Each row is a point. Examples show where two turns around zero, p and q, send a point. Where does a point land after both, in the order given? Backwards means that the second turn is done in reverse. Each puzzle has new turns, and all numbers are rounded.
In the rows, zero is written as 128.

Turn p:
[131 159 124] => [118 157 123]
[180 150 132] => [157 170 152]
[ 96  93 113] => [125  85 104]
[105 110 142] => [112 100 132]
Turn q:
[159 148 123] => [123 141  94]
[152 131 125] => [134 131 104]
[164 101 132] => [164 117 103]
[ 78 114 110] => [108  99 171]
[ 86 146 151] => [112 152 170]
Where do these land?
q, then p backwards: [142 123  94] => [ 98 111 115]
p, then q: [136 149 173] => [132 168 159]
p, then q backwards: [161  91 112] => [143  81 145]
q, then p: [ 99 133 155] => [105 141 158]
p, then q backwards: [102 143 106] => [151 151 110]

Turn p:
[101 140  93 173] => [154 152  77 146]
[134 147 155 118] => [ 99 131 145 139]
[150 126 180 134] => [ 98  96 150 157]
[107 103 126 112] => [125 114 117  97]
[148 125  85 104] => [164 148 150 103]
Turn q:
[157 135 124 121] => [150 128 121 108]
[130  98 129  84] => [109 104 153  92]
[125 142 102 162] => [135 127  92 154]
[102 175 125 163] => [123 170  97 165]
[126  90 160 110] => [123 111 177 122]
Where do these land?
p, then q: [113 163 158 112] => [ 92 155 125 152]
q, then p: [100  83  98 167] => [161  87  79 132]
q, then p: [120 118 175 152] => [107 111 127 175]
q, then p: [141 125  95 122] => [151 127 131 101]
q, then p: [132 120 117 100] => [119 125 133  99]
p, then q: [162 159 126 115] => [146 166 145 145]

Turn p:
[159 142 140  94 127 136 161 138] => [143 127 139 112 130 146 181 125]
[155 104 100  94 148  88 148 160] => [151 136  70  93 119 128 159 108]
[ 91 146 121 153 147 115 100 102] => [ 88 148 127 157 118 117  93 119]
[ 89  94 111  91 149 146  99 128] => [ 86 110 118  79 141 117 101 110]
[111 148 138 149  99  93 121  95] => [130 135 147 164  81 122 106 119]
[132 167 118 148 108 121 125 160] => [139 152 121 142 114 164 123 161]
[143 125 118 126 127 165 150  99] => [132 102 147 142 159 142 140 106]
[160 120 144 127  97 148 109 152] => [168 132 151 104 142 134 121 153]
[102  92 154 147 135 129 123 146] => [119 109 119 121 130  88 115 160]
[115 110 117 154  96 134 168 105] => [143  75 127 164 119 134 122 124]
[152 160 146 124 175 133 104 125] => [110 183 141 129 155 118 148 124]
Turn q:
[117 146 124 162 141 157 142 144] => [119 158 139 154 136 155 148 117]
[129 108 172 135 146  95 118 129] => [160 145 146 127 135 101  96 150]
[129 101  76 104 133  98 110 118] => [ 99 101 103 124 116  83 110 101]
[108 142 153 137 128 114 162 121] => [142 151 152 116 128 117 157 145]
[115 146 170 153  96 125  94 169] => [152 165 102 148 108 155 113 177]
[138 129 136 158 102 157 157 153] => [157 137 131 151 111 164 157 117]
[133 119  99 125 133 134 129  80] => [101 113 144  98 122 125 121  94]
[110 103 137 101 134 138 136 119] => [121  99 155 133 124 116 128 142]
[173 159  85  78 139 134 104 119] => [101  85  79 101 172 136 122 108]
Where do these land?
p, then q backwards: [ 76 152 137 154 120 109 148  96] => [ 84  86 100 129 121 154 111 148]
p, then q backwards: [130 120 142 106 137 139 118 112] => [127 126 121 127 144 123 143 101]
p, then q: [131 112 150 138 134 132 151 225] => [141  96  79 193 150 103 171 116]
q, then p backwards: [145 120 123 136 144 145 157 115] => [148 129 127 110 124 145 135  98]
p, then q: [157 139 140 142 141 100 147 112] => [148 156 126 105 128 130 149 101]
p, then q: [113 168 125  95 126 136  85 100] => [105 134 148 100 129 158 126 182]
p, then q: [142 110 137 143 126 137 102 129] => [135 134 113 126 152 118 105 134]
p, then q backwards: [142 122 116 156 120 143 147 191] => [141 163 167  96 108 128 114 163]
q, then p: [113 114  88  99 143 114  94 102] => [ 98 119 111 108  92 108  88 114]
q, then p: [131 122 123 111  90 124 132  99] => [144 100 136  94 114 134 129 115]

Turn p:
[121 143 115 108 121 142 121 116 121] => [115 135 108 111 120 138 136 139 119]
[136 146 155 182 135  89 124 151 155] => [134 143 166 187 121 126  98 124 154]
[135 117  71 118 151 142 125 144 104] => [143 129  91 100 160 106 128 158 144]
[134 104 151 128 109 137 137 115 113] => [146 110 132 121 113 125 137 103 107]
[144 150 132 114 124 125 154 145  99] => [139 133 140 125 111 106 151 160 116]
[147 141 124 171 127 142 130 154 225] => [138 126 147 185 153 198 132 129 187]
[150 132 129 110 121 120 104 141 109] => [132 113 130 112 110 123 107 155 122]
[ 86 117 126 119 140 150 124 157 126] => [111 117 113 141 170 126 130 136  99]
[144 128 138 107 129  93 144 141 138] => [114 112 164 125 118 113 135 140 146]
[141 119 155 114 145 136 120  33 101] => [134 167 136  59  96 136 121  71 104]
[ 71 111 111 138 107 133 124 110 117] => [102 125  81 141 135 114 132  93 111]
Turn q:
[113 124 128 104 156 134 119  71 158] => [129 145 157 133 147  96 152  78 113]
[177 140 118 115 153 127 161 121 100] => [132  99 138 122 171 126 153 168 110]
[178 146 132 142 110 139 127 114 112] => [156 112 143 128 145 169 148 145 131]
[ 85 106 135 113  94 126 137 150 164] => [ 98 152 116 115  81 110 128 114 162]
[ 62 128 145 124  97  99 117 129 127] => [112 135 139 152  62 109 103 112 134]
[150 122 142 122 138 156 116 132  93] => [125 102 143 110 155 152 107 129 125]
[165 134  76 139 141 146 129 127 104] => [145 109 102 107 154 152 147 141  86]
[101 145 128 117 128 108 109 164 164] => [134 176 119 121 103 104 103 137 135]
[ 99  93 141 142 114  88 113 154 151] => [137 132  98 140  92  98 102 116 166]
[150 142 135 163 149 157 151 118 106] => [115 116 124 153 171 164 136 138 117]
Where do these land?
p, then q: [136 109 107 105 117 178 146 136 131] => [100 108 110  97 159 116 151 142 121]
p, then q: [134 107 142 115 164 104 110 148 102] => [154 117 146 125 130  96  85 129 138]
q, then p backwards: [126 121 102 137 151 110 133 131 144] => [109 125 109 141 126 138 137 132  98]
p, then q: [122 161 108 123 126 148 138 156 111] => [117 132  96 125 127 133 117 170 117]
q, then p: [123 117 221 143 154 119 109 115 148] => [121 161 167 153 135 180  75  91 150]
p, then q: [ 94 126 111 148  38 102 118 113 119] => [138 106  79 142  64 146 172  92 117]
p, then q backwards: [129 173 106 114 123 114 126  80 141] => [102 132 127 122  88 154 142 157 165]
p, then q: [151 116 120 118 132 138 116 143 152] => [121 137 120 102 151 126 121 115 145]
p, then q: [143 127 122 137 103 102 144 147 106] => [149 118 106 136 107 121 137 142 158]
p, then q: [110 112 138 109 115 111 126 143 146] => [109 116 117 139 121 115 116 100 140]
p, then q backwards: [139 154 149 159 161 206 120 103 109] => [152 188  88 153 138 151  77 128 155]
q, then p: [130 113 110 126 152 105 151 121 126] => [126 126 132 130 137  88 126 123 150]

Turn p:
[126 118 139  71 177 115 159 140 113 138 124 107] => [162 111 164  97 164 125 160  91 136 112 145 131]
[125 151 125 124 142 183  93  90 131  84 131 192] => [154 133 124 140  81 129  47 131 125 141 180 128]
[129 105 150 180 132 118 137 128 145 148 147 123] => [ 96  91 112 161 132 148 151 141 122 135 124 133]
[143  82 113 171  93 150 109 149 130 157 104 115] => [ 98 118 101 110 111 169 137 158 114 135  84  91]
[147 106 154 148  83 134 144 156 122 124 150  85] => [124 108  93 128 137 102 170 167 106 114 103 108]
[106 169 136 130 130 155  61 121 134 144 119 171] => [ 91 148 154 118  74 125  87 139 144 151 168 123]
[ 95 180 112 143 143 170 116  98 115 127 117 156] => [128 171 139 145  81 139 103 109 106 150 172 132]
[126  95 104 144 102 111 129 170 111 123 153 124] => [107 120 101  99 154 127 129 150  99 125  96 148]
[141 103 126 122  84 119 150 136 117 169 126 145] => [100 123  82 103 127 129 142 105 142 111 104 117]
[130 140 142 107 153  83 178 150 157  99 106 101] => [170 140 147 144 174 132 170 136 163 104 125 159]
[105 137 129 130 122 127  82  85 100 107 110 151] => [129 133 154 135  71 115  84 117 121 131 116 143]
[125 124 114  82 144  99 162 119 163 118 147  83] => [148 136 155 148 198 113 140 112 135  95 123 118]
[166 155 119 111 161 100 143 122 127 124 132 110] => [158 132 143 138 164 110 142 109 151 162 126 132]
Turn q:
[145 136 123  93 132 158 156 154 111 198 168  96] => [111 117 129 125 183 196 138 102  92 145 162 116]
[ 98  93  94 141 122 149 162 132 124 139 109 100] => [130 122 106 159 148 144 114 162 127 167 135 164]
[140 167 128 118 107 128 105 126 132 111 100 116] => [141 138 121 127  89 133 168 134 119 121 114 113]
[104 125  72 108 155  72 161 128 124  89 130 137] => [115 137 110 110 162  54 153 167 120 138 146 151]
[162 123 122 129  96 133 138 141 153 164 111 171] => [155  95 145 127 106 124 104 105  81 151 134 116]
[154 132 147 114 158 113 119 164 148 104 134  93] => [119 106 145 133 155 122 178 115 150 120  98 113]
[ 82 106 122 123 123  99 129 112 132 152  95 132] => [ 94 137 127 122 107 115 106 159 129 174 131 134]
[ 83 148 144 173 119 137 136 106 122 110 127 125] => [123 174 111 136 108 131 108 126 141 117 104 168]
[179 139 171 144 173 185  45 143 107 139 130 204] => [181 116 189  86 119 162  76 126 137  55  94  61]
[116 111 152 106  84 158 149 127 122  97 104 112] => [120  93 114 145  88 153 143 140 137 118 138 171]
[141 127 127 147 136 100 166  78 123 110 121 138] => [125 127  71 116 124  87 109 114 134 125 126 135]
[119 119 117 105 149 123 123 145 161 145 147 151] => [133 123 169 101 150 116 127 122 129 152 142 128]
[133 147 145 160 125  93  91 131  92 105 158 127] => [106 168 135 152 126 105 128 119 135  74 117 101]
[137 119 128 131 114 144 112 103 140 129 157  90] => [137 140 118 152 128 149 139 104 163 134 152 119]
Where do these land?
p, then q: [173 161 104 109 115 115  93 150 149 135 109 123] => [119 136 153 106 130 143 167 111 118 177 100 108]
p, then q: [ 88 143 138 175 194 137 166 146 140 139 155  95] => [117 130 112 121 184 154  65 104 115  84 124 167]
q, then p: [140 134 151 104 102 113 134 116 125 122 129 158] => [126 123 120 128 126  97 110 120 115  95 105 135]
p, then q backwards: [140 130 123 155  99 113 164 117 107 154 146 166] => [134 138 149 141 113 111 179  93 129 124 125  94]
q, then p backwards: [142 107  92 114  99  97 116 136 137  95 111 130] => [139 156 182 138 124 138 122 121 122 112 151 102]
p, then q: [138  81 119 117 131 122 136  95 130 153 188 162] => [129 149 122 132 138 109  96 172 191 142 156 111]
p, then q: [158 122 154 140 109 138  97 127 133  95 108  99] => [119  95 142 174 123 128 149 127 106 142 101 116]
q, then p: [ 65 157 118 166 150 178 116 167 164 133 131 103] => [141 143 110 122  79 153 150 128 183 162 194 116]
q, then p: [ 85 168 114 174 187 173 101 131 117 116  99  94] => [167 189 131 102 119 164 147 160 175 164 170 109]
q, then p: [151 111 146 103 129 113 141 123 123 114 119 178] => [131 100 140 109 139 107 105 130 129  94  92 139]
p, then q: [144 122 129  90 101 116 157  79 132 127 129 132] => [150 140  91 136 112  87 143 126 161 140 119 109]
p, then q: [107 103 116 135 160 176 176 150 111 159 156 117] => [123 127  86 118 180 157 114 145 139  94 174 144]
q, then p: [134 110 151 109 106  94  99 117 124 143  82 123] => [ 93 143 127 121 126 126 156 146 107  87  93 113]
p, then q: [127 144 136 102 108 107  95 138 100 106 130 112] => [ 90 112 140 117 103 100 147 126 109 128 116 110]

Turn p:
[141 162  72 100 144 152 127 141 121 119 116 175 182 161] => [114 130  96 140 202 140 115 148  90 117 176 151 145 105]
[106 145  93 146 119 134 127 101  94 133 109 188 182 151] => [102 141 136 128 160 170 106 129  66 120 176 163 117 141]
[102 150 170  90 119  97 156 132 144 135 125 120 100 131] => [137 170 125 133 117  88 173 125 130 127  92 143 127 145]
[137 133 115 137 103 112 103 122 129 132 146  97 163 123] => [ 96 135 124 151 104 136 102 139 155 137 149 134 138 127]
[ 99 139 193 135 165 103 104 124 146 101 142 123 110 136] => [100 150 160 118 136 104 145  86 134 163  75 111 137 128]
[129 152 102 113 129 183 117  93 139 157 126 166 152 147] => [116 125  99 101 162 166 157 142 109 149 182 142 127 127]
[135  93  86 145 118 103 130 127 159 125 123 102  88 124] => [141 108 116 134 116 103 105 127 165 112 131 101  76 145]
[140 103  92 144  84 148 106 154 123 136 122 136 127 103] => [145 103 107 109 110 150  79 158 140 122 134 147 113 123]
[ 87 133 162  97 142 144 108 151 110 125 115  98  87 126] => [137 151 100 119 106 124 146 127 108 149  65 100 131 110]
[150  85 118 131 115 120 127 147 139 139 155 148 133 109] => [135  96 141 101 114  99 101 147 141 121 145 141 132 127]
[122 145 203 140 127 128 160 132 146  80 129  98  94 137] => [135 157 166 127 134 131 169 110 167 111  57 110 144 137]
[107 166  90 118 170 158 182  85 127 107 131 172 199 101] => [ 78  93 145 157 176 155 183 130  79  96 169 172 119  96]
[143  78 115 144 127 127 137 141 133 159 112 106 153 140] => [131  91 121 137 112 123 105 150 125 118 145 104 145 170]
[135 123 150 145 129 115 131 138  98 132 171  96  83 141] => [158 156 167 128  95 115 124 134 144 141 117  86 129 110]
[139 157 180 151 152 101 134 146 137 136 116 102  83 103] => [169 129 151 157 114 115 149  94 153 162  77 127 133 134]
[178  82 108 111 105 122 101 113 102 131 111 120 113 115] => [153 115  95 107  88 128  89 102 141 100 159 117 138 122]
Turn q:
[131 134 143 100 115  90 122  86  92 104 165 160 156 145] => [100 128  92 148 117 116  86 123 145 145 180 141 164 106]
[111 111 103 116 170  84 180 181 116 182 147  90 132 151] => [ 93 142 136 158 112 130 231 119 113 145 135 113 153 161]
[129 165 134 144  73 155 112 138 154 123 148 138 103 150] => [146 149 122  89  96 159  89 128 140 147 122 134  96 155]
[127 109  85 155 125 124 124 146 145 130 127 107 147  78] => [175  94 129 147 117 132 164 131 143 128  97 113 124 110]
[132 155 151 157 109 149 130  77 171  87 149 100 121  96] => [174 148 145 130  96 105  68  90 140 112 108 106 110 108]
[125 135 145 161 125 185 130 120 151 112 139 172 105  89] => [144 143 142  97 131 127 103 116 144 131  97 151  72  78]
[115  89 150 121 134  85 137 121 101 124  97 144 176 174] => [ 67 105 120 184 155 147 118 133 134 112 142 141 162 143]
[ 94 142 116 135 137 179  98 131 128 132 131 117 115 129] => [150 129 144 111 148 134 128 134 124 136 148 106  73 132]
[150  86 154 106 138  94  96 104 119 114 142 151 123 168] => [103 108 151 136 144 120  94 124 127 146 164 172 174 137]
[152 121 118  77 151 126 135 154 128 151 109 128 169 166] => [106 132 124 123 155 175 159 135  99 113 151 120 177 132]
[143  93  85 134 139 141 164 132  96 155  96 106 121 123] => [129  97 111 136 132 118 188 123  94  88 122 145 116 137]
[123  81 161  72 123 107 134 146  85 110 114 136 131 139] => [ 57  90 142 125 123 120 124 161 116 116 152 132 160 119]
[146 146 136 161 138 140 121 148 112 156 117 104 126  95] => [158 149 128 144 125 117 147 162  99 128  99 128 109 124]
[112 172 136 129 101 132 107  92 172 137 122 145  97 101] => [152 140 109  91 138 110  81 105 135 159  92 105 112 133]
[128 181 102 152 141 129 129 144 150 102 120 121  97 118] => [166 165 127 100 129 111 139 134 168 114 111 115 115 147]
Where do these land?
p, then q: [141 118 170 137 141 110 151 107 137 137 109 114 162 157] => [106 149 129 176 127 155 108 103 132 109 153 124 126 145]
p, then q: [109 125 152  97 146  86 115 142 180 123 100 141  91 123] => [114 120  92 129 170  97 137  99 138 122 114 135 171 174]
q, then p: [ 81 164 144  97 107 121 105 112 108 144 179 142 119 161] => [120 161 118 127  97 111 137 173 132 191 160 111 102 118]
p, then q: [155 109  98 161  92  82 150 135 123 132 121 142 117 160] => [152 159 163 117 122 130  89 144 147 146 156 160 152 155]
q, then p: [122 121 157  88 106 102 110  90 147 121 150 125  97  84] => [100 136  97 136  65 102 101 108 124 147 143 145 143 152]
p, then q backwards: [131 119 113 167 126 104 159  92 106 158  97 152  94 161] => [119 141 109 151 134 171 108 110 141 142 137  70 113 173]
q, then p: [164 155  94 132  96 165 112 139 185  91 144 118 161 136] => [130 113  86  97 142 166 142 128 189 113 148 130 173  97]
p, then q: [102 103 137 167 133 157 123 147 113  83 106 140 141 110] => [112  92 157 119 168 122 107 157 110  97 134 121 103 117]
q, then p: [140 164  88 122 167 138 181 149 109 107 162 116 109 120] => [131 157 147 159 138 107 170 143 167  84 135 169 113 107]
p, then q: [154  80  92 160 132 171  96 127 151 136 155 126 166 127] => [129  80 192 128 120 156 147 123 114 170 154 107 123 114]
q, then p: [116 162 100 124 137 171 102 143 120  90 106  91 153 100] => [150 111 122 149 127 113 122 130 188 109  97  96 152  86]
p, then q backwards: [ 90 159 123 140 110 105 159 106 114 166 142 155 126  96] => [144 104 140 170 137 157 130 153  97 154 166 117 102 145]
q, then p: [103  91 163 146 102 155 156 140 135 131 109 128  96 113] => [144 149 110  96 107 132 129 102 106 115  79 124 104 154]
q, then p backwards: [137  90 130  88 130 104 115 115 102 159 110 120 153 148] => [130 121 121 121 168 144 132 132 124 148 109 136 193 134]
p, then q backwards: [164 135 141 121 161 107 111 143 112 161 137  84 115 120] => [123 132 120 129 126  82 118 107 138 128 173 101 149  95]
q, then p: [141 154 147 101 161 170 103 162 105 109 122 152 147 133] => [134 116 129 135 140 112 146 151 125 152  89 141 150  63]

Turn p:
[128 141 112  86 127 115 123 127 136 150 141  72 144 132] => [146  90 161  95 147 116  99 148 110 144 141 118 126 135]
[123 136 143 149 146 113 111 125 168 106 142 135 150 140] => [126 131 138 136 115 134 127  91 149 156 153 132  99 119]
[118 145 142 151 143 127 122 177 110 115 128 135 150 138] => [123 166 123 134 143 111 118 116 139 149 142 132 145  89]
[120 135 139 122 140 154 126 109 135 126 142 121 156 130] => [129 113 148 131 122 138 127 115 107 143 130 156 125 115]
[137 129 129 113 151 125 164 134 149 127 130 113 144 143] => [148 137 156 109 145 122 122 102 119 138 113 130 118 138]
[139 113 139 133  31 149 115 128 137 109 129 135  51 139] => [145  82  81 172 116 154 135 120 141  59 126  66 157 127]
[130 124 135 124 129 122 119 150 129 155 148 149 146 136] => [133 141 115 107 105 114 109 117 124 133 145 138 141 124]
[130 150 143 141 145 128 130 139 130 146 129 134 114  77] => [143 137 123 133 129 106 128 152 155 107 129 166 111 117]
[114  94 120 135 134 128 126 147 114 117 115 138 155 119] => [114 150 122 126 126 106 163 126 113 147 138 126 142 126]
[176 101 141 130 147 133 113 115 123 128 132 130 135 134] => [112 122 130 152 106 103 113 112 124 143 108 138 133 159]
[137 137 102 145 119 136 135 128 110 105 141 137 151 136] => [115 132 120 127 118 130 132 125 117 150 101 113 124  96]
[118 127  97 141 129 133 112 124 129 177  81 134 138 114] => [144 137  85 120 138 136 139 171 114 153 141 148 123 155]
[137 129 140 137 132 108 140 104 124 122 131 140 143 113] => [127 143 148 134  99 130 136 136 136 132 117 132 113 131]
[115 101 113 118 137 124 144 115 116 143 136 101  79 144] => [105 123 132 119 156 130 117 135 103  85 128 110 117 159]
[113 151 138 131 107 128 136 106 107 107 106 138 129 137] => [126 138 139 144 126 170 140 145 135 129 118 118 142 113]
[113 134 114  92 131 126 133 120 131 118 119 137  62 119] => [111 106 124 107 157 149 141 136 159  79 118 125 132 148]
Turn q:
[118  76  97 131 124 104  96 139 121 115 142 150 127 128] => [148 146 130 143 143 119  98 155 138  84 116 138 148 157]
[142 130 137 133 151 101 176 116 127 126 129 144 120 147] => [101 108 123 114  94 132 162 146 148 117 117 137 130 129]
[119 136 130 144 139 172 127 140 130 148 113 141 147 128] => [121 117 124 125 164 129 140  99 102 136 106 134 120 126]
[124 163 132 131 109 137 113 144 149 123 118 115 139  90] => [150 126 137 136 135 140 115 117 109 158 121  87 119 110]
[130 123 124 140 125 103 162 121 134 117 102 117 131 183] => [ 94 115  95 149 116 140 148 150 156 120 137 140 100 134]
[135 137 121 165 144 103 171 108 125 110 144 139 123 157] => [ 99 118 118 142 106 122 182 156 147 124 122 126 143 141]
[133 118 136 115 125 156 140 130 131 143 115 113 117  95] => [141 132 143 110 131 139 128  86 132 121 132 121 118 111]
[143 169 129 115 102 140 139 141 117 159 118 127 138 107] => [146 117 118 112 130 154 135 120  98 144 135 121 128  83]
[149 154 154 117 121 150 130 129 101 127 111 102 160  89] => [149 100 127 117 124 163 122  86 111 163 150 116 142 122]
[131 133 166 138 101 119 129 113 139 136 120 125 120 108] => [139 111 146 151  97 122 125 111 120 129 134 121 117 106]
[115  98 123 112 115 140  92 117 127 111 150 155 110 155] => [145 153 139 141 142  92 109 145 140 125 125 171 129 141]
[135 106 134 114 158 116  93 132 136 124 126 155 106 144] => [127 144 140 112 114 110 105 145 119 115 110 154 113 162]
[126 143 123 115 123 153 131 156 128 112 132 116 126 106] => [143 136 148 115 153 149 127 122 133 151 130 113 127 121]
[ 95 138 129 134 144  92 162 103 106 127 112 122 118 153] => [ 70 133 110 144  97 141 134 136 148 125 125 138 144 117]
[107  95 113 105 132 101 111 127 147 122 169 124 151 139] => [127 122 122 121 144  89  90 158 157 110 136 118 146 139]
[132 103  88 121 144 133  92 103 140 126 137 136 118 141] => [141 168 104 121 135  93 118 132 132 113 122 136 130 157]
[142 154 141 145 120 156 112 158 120 152 139  95 124 107] => [135 129 153 120 150 141 137 111  84 140 161 104 122 117]
Where do these land?
q, then p: [121 121 146 126 152 148 122 134 127 158 119 105 108  99] => [108 106 167 142 119 156 126 145 128 113 132 140 137 127]
p, then q: [ 98 113 122 122 141 127 144 149 146 125 109 117 120  98] => [111 118 138  94 108 132 151 149 153 131 120 126 135 134]
q, then p: [166 109 121 138  93 120 155 110 131 118 128 150 103 153] => [155 143 108 126 117 120 144  99 150 107  88 102 116 116]
q, then p: [100 156 139 123 156 133 148 144 105 128 137 155 130 153] => [136 161 123 102 135 136 155 133 116 126 154 160 154 129]
q, then p: [154 135 132 104 104 121 136  86 138 106 132 148 124 131] => [167 123 100 115  98 118 126 131 141 127 112 104 121 143]
p, then q: [106 154 134 164 155 137 123 148 140 133 128  96 128  90] => [129 141 170 104 102 124 146 151 109 110  98 109 141 141]
q, then p: [116 136 149 125 114 129 119 152 129 141 162 162 156 139] => [111 162 129 126 118  84 140 130 135 135 144 139 148 148]
p, then q backwards: [102 130 158 138 134 141 122 146 118 119 109 100 142 130] => [111 134 129 143  94 149 116 135 105 127 154 116 120 132]
q, then p: [114 142 147 111 139  97 137 143 144 151 169 120 146 161] => [116 134 138  95 133  88 144 127 131 112 178 116 141 125]
q, then p: [106 107 108 138 138 158 130 116 132 127 137  95 127 109] => [122 118 165 128 133 149 115 126 129 146 130 140  89 129]
q, then p: [169 121 111 117 102 106 146 110  99 125 128 146 148 133] => [140 118 100 111 107 105 147 105 116 145  90 110 133 118]
p, then q: [133 132 119 136 151 151 113 137 150 138 105 119 148 128] => [120 132 114 106 121 114 143 134 105  99 113 142 137 129]
q, then p: [169 131 101 105  94 127 119 129 111 101 129 140 108 143] => [152 124  93 113 119 112 101 106 148 128  87 134 137 112]
q, then p backwards: [167 105 120 131 125  98  99 101 113  97 125 160 115 142] => [156 114 157 130 119 125 131 108 131 180 103 151 129  97]
p, then q: [ 98 130 113 143 123 128 107 114 137 152 102 107 116 111] => [120 141 153 104 159 131 153 153 128 110 131 132 133 141]
